Rows are points. To make a cloud, some directions were put in groups of two or more. Within a group, all points are equally far from the middle, so they leave a hole (a ring in 2 directions, a hollow ball in 3). The other directions are filled evenly. Then the cloud was stretched, turned, moved and blurred a little. How many holes are there, and how many directions does each take, smallest first?

Cloud, 20 rows:
[[ 13 -38  35]
 [-45   7  13]
 [-14  38  30]
 [ 14  26  42]
 [  4 -44  20]
 [-43   7  26]
 [ 29   4  46]
 [ -7  22  53]
 [ 11  37  11]
 [ 38 -22  19]
 [-38  25  21]
 [ 22 -17 -20]
 [ 15 -11  57]
 [-23  34  -5]
 [ 30 -33  10]
 [-22  38  20]
 [-31 -25  -1]
 [ 26 -32  -4]
 [ 32   9  39]
 [  2   6  60]]
Holes: 1 (3)

Cloud (27 x 4):
[[ -2 -30  38   8]
 [  3 -46 -13  18]
 [ 28   7  37 -44]
 [  6 -17  39 -52]
 [-20  44 -21 -46]
 [-39 -20  45 -34]
 [-59 -10 -36   0]
 [-22  57  31 -21]
 [  3 -40   6  22]
 [ 41  11 -38   6]
 [-45  -8 -36  26]
 [ 17  54  31  -9]
 [  3  58  33 -13]
 [-13 -51 -35  -5]
 [ 29 -20  35 -11]
 [ 50  -7   1   4]
 [  6 -14  33 -60]
 [-44 -27  28 -48]
 [ 44   9 -34   6]
 [-13 -38  -3  30]
 [ 31 -24 -44 -15]
 [  0  42   2  40]
 [-13  39 -28 -47]
 [  3 -30  39   3]
 [-52  34  37 -17]
 [ 41   7  33 -21]
 [-45  26 -41  -9]]
Holes: 2 (2, 2)

Cloud (47 x 6):
[[  5 -22  -4   5  30   6]
 [-35 -25 -60  19 -36   6]
 [-32 -34  -8   6 -39 -27]
 [ -9   3 -44  14 -60 -40]
 [-34  -4 -45  -3 -44  22]
 [-20  21 -12 -17 -23  -7]
 [  5 -27  29   9  60  20]
 [  1   2  26  -3  36  38]
 [-39 -27  28 -17 -29  35]
 [ -6   4 -32  40  33  -4]
 [ -8 -14 -40   5 -40  14]
 [-20   5 -30  23 -40 -41]
 [ 16  -8  17 -30  -5 -23]
 [ -8   9 -29  16   4 -21]
 [  1 -17 -39   0  15 -11]
 [-10  -8 -22 -34  30  19]
 [ 19 -36  -1  -8 -11  -4]
 [-18 -42 -40 -22   2   3]
 [-10  -2   3  28 -36  20]
 [-15   1  25  27  12  -2]
 [ -9 -17  -5 -20  -3 -23]
 [-24   8  12  24 -34  36]
 [ -5  33 -38 -29  14  17]
 [ -3  -6 -37   8   3  42]
 [-47  -8  -9  16 -12  39]
 [ -6   0 -30  32  -2  17]
 [-33  11 -31  12 -22 -15]
 [-57  -2  23  26  26  32]
 [-51  13  -3 -21 -17 -36]
 [  1 -37 -39  17   7  29]
 [  6  -4 -26  35  -6  39]
 [ -6  23 -35   6 -21 -29]
 [  1 -20  26 -15   4  45]
 [ -2 -14  33  15 -31 -22]
 [-45  -7   9  14  42  50]
 [-28  22 -57  25   8  30]
 [-18  -3 -10   2  44  14]
 [ -5 -36 -12 -53  -1  27]
 [ -2  19 -15  28 -18  -7]
 [-46 -29 -49  29  -3  13]
 [-20  11 -35 -10 -35  -9]
 [-10 -20 -30  35  20  -4]
 [ 14 -41   6   6 -27  -2]
 [-29 -31 -35  12 -43  38]
 [-14  -2   4   5  -1   0]
 [ 25 -17  13  29  -1  15]
 [-32 -33  -9 -24   0  36]]
Holes: 0

Cloud:
[[ 20  20 -12  17  11 -19   2  -5]
 [ 30  17  -1  19 -12 -26  55 -19]
 [-28 -11  -2 -17  -8 -15   2  15]
 [ 35  13  -6   4 -11  24  13 -10]
 [ 17  -7   4  23   8   9  26 -43]
 [-26  24   4  12 -13 -25  10  51]
 [-29 -18   3  40 -29  -9   6 -27]
 [-48 -13   3   2 -16 -25  26   2]
 [ 34  39 -17  10 -26  11 -14  33]
 [-17  10 -42   7  18  21  -1   9]
 [ -1  10 -37  22 -12  -4  15 -19]
 [-23  15 -19  35  11  19   1  38]
 [  2  -2 -17  30 -47 -28 -39  28]
 [  0  32 -23  -6 -25  30   0 -15]
 [-56 -21  26  35 -40 -39   0 -39]
 [  6 -33  23  11  13  20 -13  15]
 [ -7  -3  -9 -15 -19 -39  13 -21]
 [-26 -20  -1  41   8   8  15  11]
 [ 32  26  28  -1   6   8 -12 -14]
 [-31 -23   3   7 -44 -17  11 -14]
 [ 34  19 -20   9  -9  -9  42   0]
 [ 38 -16  40 -24  11 -13  -5   8]
 [-10  -4  27  41  -4   0 -60 -22]
 [  6  30 -11   1 -19 -46 -32 -27]
 [ 11  -4  20  -8  17 -47 -42 -23]
 [  6  -5 -26   0 -20  16 -38  12]
 [-25   7 -21 -33  -9 -14 -31  18]
 [ 29 -18  10 -29   7 -13   8  41]
 [-39  19 -14  51   3  -2 -21   6]
 [-30  20  17   8 -23 -18  23 -11]
 [-25   7 -31 -27  21  -7   6  23]
 [-13 -27   1   5  11  26 -21   6]
 [ -9 -26 -33  24 -15 -10  28   1]
 [ 31 -27  36  17 -42 -21  19   7]
 [ 13  -4 -32  15 -12  -2 -26   8]
 [-32 -16   8  33 -34 -44 -25   8]
 [ 28  25   2 -17 -11   1  12  10]
 [ 34  17  10   8  -2  11   7 -31]
 [  3 -30  -5 -21  -3  18 -29  24]
 [-20  18   0   8  16 -18 -17 -58]
 [-20 -27  11   5 -13   9 -24 -10]
 [-13 -23   9   4 -41 -27   9 -10]
 [-45 -16  -6 -22  11 -14 -34   3]
 [-29  28   6  38   0 -17  11 -26]
 [-11 -35  19  -7   2  15 -33 -22]
 [ -7 -19  -2 -30  16 -13 -28  29]
 [ -3  -2  23  51 -36 -20 -36 -31]
 [-15 -40  20  30  14 -23 -14   1]
 [-12 -36  21   8 -25 -11   9 -30]
 [  4 -22  23 -18 -17   2 -14  22]
 [  7  26  36  51 -21  -2 -17 -33]
 [ 18  22   7  34 -33 -14 -16 -59]
 [-24   4 -30  25  23  13 -12  18]
 [ -2 -18   4  16  17  23 -21  -5]
 [-35  19  15  21 -21 -34  25 -14]
 [ -6  32 -38  23 -27 -16  -1 -17]
 [-37   7  18  44  41 -43  22  -7]
 [ -2  39 -38  -3 -31  -7  -3 -13]
 [-19  14  14  42  -8  31   8  21]
 [  5  46  -1  12 -38   8   6   1]
 [-51 -14   6   6   9 -28  21   5]
 [-37 -22   9   8 -21 -27 -17  -7]
 [ 15 -15  -2 -28 -30 -27 -23   1]
 [ 48 -27  25 -19  16 -35   1  15]
 [ -3  30 -30  28 -15 -32  33  12]
 [ -6  20  23  33   1  30  -9   1]
 [-48  19 -18  22  15 -25  26   7]
 [-28 -24  20  -4  -3 -12 -25   5]
 [-15 -26  31  11 -15   0  24  39]
 [-22  -9   3  -6 -27 -42 -22 -19]
 [-23  11 -15  33 -18   4  -8 -30]
 [  3  22 -25  20  -5 -25  11 -28]
 [  0 -17  12  44  10  -3  -9   7]
 [ 37  -8  -9  11 -45 -11 -23 -51]
 [  0  -2  -8  43 -20  -9  -4  11]
 [ 11  10 -13 -23  18 -20 -15  20]
 [  9  19  -7 -16  -5 -28 -21 -28]
 [ 14  29  37  20 -17 -11  22 -11]
 [  2 -19  16  43  17   3   4   1]
 [-47 -23  30  30 -10 -21 -30  -1]
 [ 31   9   3  35   2 -19   5 -30]]
Holes: 1 (2)
